Every row gives one point. Any point is a mix of the corners, with weights that add up to 1. It lies inside the corners' shape when no weight is negative. Say inside or outside, and name the corners with a negative weight.

Corners:
(1): [-0.46 -0.22]
(2): [-0.05  0.52]
(3): [ 0.35 -0.34]
Points:
[0.21 0.53] -> outside (1)
[ 0.14 -0.26] -> inside
[0.30 0.27] -> outside (1)
[-0.15 -0.21] -> inside
[-0.14 -0.24] -> inside
[ 0.34 -0.47] -> outside (2)
[-0.54  0.03] -> outside (3)

Corners:
(1): [-0.11  0.07 -0.08 -0.33  0.47  0.38]
(2): [-0.49  0.02  0.48 -0.40  0.03 -0.24]
(3): [-0.07 -0.14 -0.12  1.17  0.29 -0.23]
(4): [-0.11 -0.04 -0.19 -0.46 -0.16  0.54]
(5): [ 0.28  0.02  0.10  0.36  0.32 -0.16]
(6): [-0.54  0.75 -0.65  0.58  0.04 -0.31]
(7): [-0.39 -0.15 -0.12 -0.41 -0.04 -0.26]
Points:
[ 0.04 -0.23  0.23 -0.21  0.13  0.12] -> outside (6)
[-0.09  0.04 -0.25  0.60  0.17 -0.04] -> outside (2)
[-0.35 -0.10 -0.09 -0.30  0.00 -0.21] -> inside
[-0.41  0.01  0.21 -0.28  0.04 -0.20] -> inside

Corners:
(1): [ 0.94  0.01 -0.58  0.59  0.11  0.84 -0.74  0.40 -0.22]
(2): [ 0.13  0.34 -0.10  0.41 -0.37 -0.36 -0.10 -0.08  0.04]
(3): [-0.04  0.00 -0.40  0.69  0.18  0.09  0.03  0.12 -0.35]
(4): [ 0.38 -0.07 -0.23  0.52  0.95  0.24 -0.60  0.24 -0.07]
(5): [-0.38 -0.12  0.72 -0.21 -0.50 -0.26  0.36 -0.24 -0.30]
(6): [ 0.32  0.19  0.56 -0.40 -0.41 -0.27  1.05 -0.07  0.05]
(7): [-0.13  0.65  0.16  0.34 -0.07  0.12  0.10  0.11 -0.34]
(8): [ 0.03 -0.08 -0.48  0.25  0.24  0.35 -0.31  0.46  0.29]
(9): [-0.01 -0.33  0.24 -0.31 -0.51  0.48  0.39 -0.70  0.36]
(10): [-0.13  0.21 -0.14 -0.48 -0.37 -0.23  0.51 -0.23 -0.20]
Points:
[ 0.39  0.04 -0.07  0.21  0.14  0.22 -0.05  0.12 -0.07] -> inside
[-0.08  0.20 -0.24  0.24  0.03  0.10 -0.01 -0.07 -0.07] -> outside (1, 5, 6)
[ 0.39  0.27 -0.30  0.12  0.16  0.13 -0.16  0.35  0.01] -> outside (3, 5, 9)
[-0.08 -0.29  0.36 -0.01 -0.04 -0.08  0.28 -0.20  0.15] -> outside (1, 7, 10)
[ 0.07  0.23 -0.01  0.21 -0.26 -0.13  0.08  0.09 -0.16] -> outside (4, 9)
[ 0.10  0.03  0.13 -0.01 -0.17  0.13  0.30 -0.17  0.02] -> inside
